Each row of a before or after table is a point. One or more steps were done to the points. Then noise was added and the rows were shuffled. The steps act on columns, c1 being the first. Write out the steps. A step turns or swaps two columns, mirrors them in a line or flattens them onto one, adds a multiple of one to another, or multiplies or shifts one. Angles are multiples of 10 degrees, from the lower column toward the higher: turns from -170 to 170, lines from 10 to 170 but not 90. Use the fewest steps. Two steps may share a column if one is a turn and the other turns, adds or multiplies; they go together, in the order done. Otherwise the lowest column goes first.
(in the rows, 128 means zero)

Before (9 x 3):
[[172 135  88]
 [ 88 172 128]
 [194 128 119]
 [180  96 109]
 [126  97  91]
 [133  49 106]
 [160 158 117]
 [131 194 158]
 [ 85 115  91]]
After:
[[194  97  97]
 [ 87 157 101]
 [183  80  73]
 [155 141 124]
 [134  65  64]
 [121 119  83]
 [ 87 192 165]
 [174 121  80]
 [131 170 181]]
Steps: add -0.7 times c1 to c2; turn c2 and c3 by 30 degrees

Before, 14 rows:
[[160 189 160 172 116  27]
 [128 197 171 115 126 123]
 [ 87  98 135 104 107  89]
 [143  92  88 127  92 104]
 [122 217 122 200 126  78]
 [185 153  80 121 134 114]
 [118 152  82 101 116  93]
 [150 114  97 100 102 130]
 [160 156 180 160 126  89]
 [220 199  48 178 175 102]
 [173 159  73 176 203 126]
 [ 97 105 106 117  88  70]
 [ 62 116 204  72 141  89]
 [ 76 128 151 128 117 117]]
After:
[[129 150 170 100 117  89]
 [128 217 176 201 125 134]
 [131 155 153 161 125 183]
 [129 154 149 123 134  82]
 [129  98 165 101 105 145]
 [128 200 166 178 174  55]
 [129  90 158 126  92  93]
 [129 117 153  72 141 207]
 [127 159 142 178 203  74]
 [128 189 221 173 116 175]
 [128 116 132 101 103  99]
 [129 197 127 116 127 173]
 [126 105 187 118  88 117]
 [129 128 136 130 118 156]]
Steps: multiply c1 by 0; turn c3 and c6 by 100 degrees

Before (11 x 8):
[[ 95  80  60  56 136 182 131  77]
 [153 120 107 162 141 179  88 148]
 [143 124 124  65  73 107  63 166]
 [180 101 118 146 122  72 143 108]
 [161 146 115  61 119 126 163  93]
 [171  49 168 112 118  90  85 184]
 [136  94  92 167 115 166 108 113]
 [ 94 139 135  93 136  65 166 103]
 [100 123  67 162  81 173 143 183]
 [126 122 127 102  83 180  85 164]
 [164  73 120  88 150 122  52 179]]
After, 11 rows:
[[ 96  44 165 146 110  86  73  64]
 [104  71 148  93 166 121  53  73]
 [ 90 151 164  62 110 131 164 153]
 [118  97  71 137 110 163 116 140]
 [ 74 104 107 133 117  65 117 137]
 [154 140 151 107 134  66 145 163]
 [169 117  55 109  51 172 156  74]
 [146  77 129  23 146 184 152 184]
 [124 121 162  76  33 105  55  90]
 [104 118  90 137 150 180 105 107]
 [139 117 142 100  54 177 101  91]]
Steps: turn c1 and c8 by -170 degrees; turn c3 and c4 by 40 degrees; multiply c5 by 1.6; add 0.3 times c6 to c7

Before:
[[ 96  89 164 124 105  85 121 129 177 128 167]
 [138  80  35 125 202 136  55 130 115 213 145]
 [140 138 126  67 167 150 149 102 198  67 133]
 [104  74 114 190 157 155 143 156 114  67 126]
 [153  63 137 187  69 156 111  88 116 154 155]
 [158 102 147 128 116 107 135  86  66  88 172]
 [104 114  79  20 118 121 133 105 132 159 162]
 [106 159 124 160 148 155 137  73  95 125 163]
 [ 93 169 114  84 146 137  40 124 118 126  72]
 [ 58 164 107 148 139  80 132  78 189 106  62]
 [157 128 224 160  92 131 129 138  80 129  84]
 [153 229 104  79  96 109 131  97 152 121 147]]
After:
[[ 57 161 107 153 207  83 132 133 192 102 103]
 [153 231 106  78 116 107 131 165 156 123 104]
 [152  63 136 190 107 154 110 198 116 155 103]
 [161 127 226 159 164 128 128 159  79 128 164]
 [ 95 165 113  84 184 137  41 110 121 127 140]
 [156 100 149 128  98 107 133 152  64  81  80]
 [102  75 116 193 124 159 139  92 115  68 147]
 [141  78  31 123 119 137  53  59 116 214 100]
 [ 95  91 160 124  90  84 119 152 176 125 125]
 [145 141 127  66 134 151 150 102 199  67  94]
 [105 113  78  16 101 125 133 144 133 158  98]
 [104 162 127 161 119 152 138 130  96 124  61]]
Steps: turn c5 and c8 by -110 degrees; turn c5 and c11 by 110 degrees

Before (10 x 12):
[[131 108 155 144  93 163 210 117 119 132 108 117]
 [ 94 113 117 158  64  83 201 138 158 139  12  96]
 [ 68 195 128 184 150 182 194 148 130 128 140 113]
 [180 178  82 160 167 142 111 149  88 122 167  92]
 [113 136 138 127 137 122 106 104 119 140  98 127]
 [197 158 108 127 117  98 132 107 114 183  95 158]
 [129 182 107 100 106 142 116 179 178 163  95  88]
 [136 171 137 124  70 111 158 156 168 124 150  89]
 [126 117 100 111 131  93 128 139 191 159  92 119]
 [131 121 107  79 103  64 168 141 138 130  52 116]]
After:
[[171 113 144 150  27 122 203 137  89  91 205  96]
 [117 103 139 103  60 106 163 144 121 153 166 119]
 [ 88  99 141 145  88 131 129 137  67 138 132 123]
 [ 95 112  75 144  96 176 113 178  81  89 152  90]
 [ 88 138  88 125 161 150 156 156  94  85 179  87]
 [  8 109 100 172  95 138 133 109 164 192 147 156]
 [239 128  60 155 135 221 193 144 105  52 104 117]
 [135 154 151 140 118 205 211 117 140 133 166 117]
 [ 54  77  78 140 155 182 106 151 179  64  86  90]
 [160 134 124 139  95 166 103 105 130 172 125 127]]
Steps: turn c1 and c9 by 160 degrees; multiply c1 by 2; turn c2 and c3 by -90 degrees; turn c4 and c10 by -60 degrees; add -1.5 times c8 to c10; turn c5 and c11 by -100 degrees; shift c6 by 40

Before:
[[132 135 147 168 166 147 160 102 177 113 108 159 140 107]
 [ 82 106 147 170  97 145  86 184 126 151 135 107 110 103]
 [ 77  95 159  99 174 101 166 144  89 149 112 123 110 138]
 [145 112 142 142  89 169 145 161 108 120 133 103 141  79]
 [145 112 100 129 136 134 149 142  91 114 168 114 151 159]
 [118 117  95 135 103 135 165 133 113 117 147 146 159 105]
 [105 112 114 171 160 116 132 180 114 154 109 122 161 116]
 [112 118  94 131 176 128 111 130  90 159 109 155  79 138]]
After (8 x 14):
[[120 113 163 121  67 133 164 128 113  97 130 144 151 103]
 [ 74  93  93 130 245 101 165 121  84 147 168 118 119 137]
 [ 86 188 114 135  51 148  85 180 101 135 145 111  99 105]
 [148 147 135 118 149 131 150 123  89 108 122 116 146 158]
 [145 124 158 125  32 171 143 147  96 147 145 104 135  79]
 [112 136 109 144 251 132 111 112  94  84 146 155  87 139]
 [106 118 111 123 211 116 130 165  88 104 152 121 146 116]
 [130  74 145 128 222 146 159 129 183 151 128 159 129 106]]
Steps: turn c2 and c11 by -120 degrees; add -1 times c7 to c2; turn c3 and c10 by 110 degrees; add -0.5 times c14 to c3; flatten c4 and c13 onto the line at 110 degrees; multiply c5 by 2.5; turn c8 and c9 by -30 degrees

Before (12 x 20):
[[ 77 126 151 151 104 124 139 146 130 177 181 134 179 153 139 143 111 141
  102  69]
 [ 85 130 117  95 117 125 116 175  93 145  97 193 162  94 165 127 166  53
  172 105]
 [102 186 104 168 109 139 146 207 149 138 167 127  82 172  98 130 137 127
   94 116]
 [146  82 140  83 117  93 106 104 105  61 104 149 113  99 160 106 185  86
  109 156]
 [ 96 165 152 109 152 163 114 101 156 174  84 181  79 109 109 141  99 150
   62 164]
 [119 180 119 141 104 187 163 159 202 166 168 142 104 135 112 195 136  90
  152 147]
 [ 78 169  76  93 103 145  86 111 178 138 123  99 125  75 160 129 148 152
   59  97]
 [152  84  79 180 127 116 103 110 161 140 170 163 178 136 186 183  75 141
   77 105]
 [ 93  95 138 179 136  83 178 208 105 133  82 176 172  91 122 146  92 137
  114  88]
 [110  75 132 146  39 143 125 174 161 174 168 110  73 134 109 137 186 126
  165 101]
 [ 88 175  95 105 105 106  88 151 181 148  81 108 116 157  86 122 170  78
   76 176]
 [ 87 109  81 168  54  77 112 122 165 161 122 134  81 138 175 210 133  70
  113  76]]
After, 12 rows:
[[154  84 146  78 113 128 157 110 181  62 103 142 147 102 168 106 104 165
  185 155]
 [153  85  67 176 123 163 150 108 113 142 169 164  74 138 197 184  75 124
   73 104]
 [ 97 155 158 108 158 126 148 102  68 177  80 181 168 109 119 144  60  93
   97 165]
 [ 79 168  62  96 102 154 173 107  70 139 122 101 127  75 170 128  60 106
  145  93]
 [ 90  93 143 177 132 141  77 211 194 130  85 175  83  91 131 145 121 127
   94  92]
 [ 85 179  87 108 112 180 171 148 107 152  78 109 143 157  94 122  83 171
  171 168]
 [ 80 127 159 153 106 129 118 147 131 185 182 132  76 157 152 145 107 127
  107  69]
 [ 83 109  66 165  57 186 143 123 147 162 123 130 183 141 186 206 115 173
  136  74]
 [111  78 138 143  36 145 129 174  87 170 165 112 181 138 116 137 165 124
  191  98]
 [119 182 119 142 108 146  92 159   6 168 169 147 155 136 119 196 153 164
  132 142]
 [ 86 131 111  93 119 105 143 173 160 142  98 194 105  87 180 127 169 203
  163 104]
 [100 183 102 174 106 142 113 214  99 131 164 129 171 176 108 129  97 113
  137 114]]
Steps: multiply c3 by 1.3; turn c6 and c9 by -130 degrees; multiply c9 by 1.3; multiply c7 by -1; turn c13 and c18 by 170 degrees; shift c15 by 10; swap c17 and c19

Before, 14 rows:
[[147 122 139 127 135 126 122 104 120 130 158 118 115 162 132 101 145 107
  109 106 129  94 102 144]
 [117 117  89 144 112 125 126 139 125 145 123 144 127 105 139 132 149 118
  141 106 136 126 133 113]
 [112 123 115 162  94 133 142 153 146 137 119 145 143 128 119 142 134 119
  118  92 129 133 146 130]
 [111 143 122 150 119 134 139 145 103 141 104 157 138 129 134 152 144 107
  135 131 140 121 123 154]
 [104 148 114 135 114 126 145 158 123 135 131 151 122 114 113 136 139 130
  108 119 115 131 122 121]
 [181 100 136 133 147 102 143 133 133 125 119 129  80 145 140 140 113 111
  105 126 125 135 150 111]
 [137 108 121 118 129 123 145 131 108 121 135 124 104 176 148 124 126 129
  118 125 140 122 148 121]
 [151 116 139 105 114 143 115 110 134 106 128 102 117 140 133 102 128 123
  115 124 141  93 121 129]
 [121 133 122 141 119  98 131 164 134 144 109 126 142 129 136 125 134 135
  122 104 137 135 120 122]
 [162 114 157 119 122 130 110 116 105 136 164 108 125 142 136 115 133 126
  115 128 120 108 140 139]
 [165  98 145 119 131 110 165 143 134 129 152 112  84 135 149 130 148 115
  112 131 165 127 130 131]
 [162 118 130 126 114 126 120 120 129 124 154 118 119 171 146  92 146 115
  109 164 120  94 117 150]
 [146 132 141 113 137 131 131  96 143 144 147 108 128 154 135  97 139 113
  109 139 138 108 140 125]
 [109 145 115 138 103 121 128 126 133 123 128 155 146 119 149 152 148 127
  124 108 123 149 118 139]]
After, 14 rows:
[[112 143 131 155 121 130 129 144 101 141 104 154 112 130 133 151 108 107
  126 130 145 121 137 154]
 [113 121 106 167  93 118 137 152 143 135 117 145 111 129 121 141 128 117
  139  92 138 134 125 128]
 [146 121 155 121 136 133 123 106 120 129 157 118 133 212 132 102  95 106
  147 106 125  95 121 143]
 [102 147 126 143 115 131 149 157 124 136 132 153 129  93 114 137 106 131
  154 117 129 132 132 121]
 [151 117 137 100 114 111 110 107 129 108 128 102 138 160 133 101 122 123
  136 123 131  93 117 130]
 [121 133 133 143 121 155 125 161 145 145 110 127 113 130 136 126 126 135
  138 106 138 136 134 123]
 [181  99 116 117 146 151 142 134 141 125 119 127 178 169 141 143 125 111
  140 127 136 135 100 110]
 [161 113 131 109 123 135 119 117 105 136 164 108 133 164 137 115 120 127
  124 127 110 108  94 138]
 [145 133 123 108 138 120 124  94 139 143 147 108 125 194 137  96 111 113
  136 140 136 105 103 125]
 [116 117 107 149 114 133 120 138 127 146 122 144 123  70 139 134  97 118
  132 106 133 127 163 114]
 [139 108 107 114 130 142 134 132 112 122 137 124 152 248 146 122 118 127
  135 126 148 121 120 119]
 [110 144 130 144 103 133 131 124 135 123 127 156 103 105 148 151 107 128
  140 109 123 149 142 142]
 [166  97 135 108 131 144 131 143 140 128 151 113 160 146 149 131  73 115
  134 130 181 129 106 130]
 [161 117 140 118 115 130 129 120 128 125 153 119 132 237 146  93  97 117
  145 163 117  95 123 151]]
Steps: add -0.3 times c1 to c4; turn c3 and c23 by 60 degrees; turn c19 and c23 by 150 degrees; mirror c6 and c9 in the line at 100 degrees; turn c7 and c21 by 40 degrees; turn c13 and c17 by 160 degrees; multiply c17 by 1.6; multiply c14 by 2.5
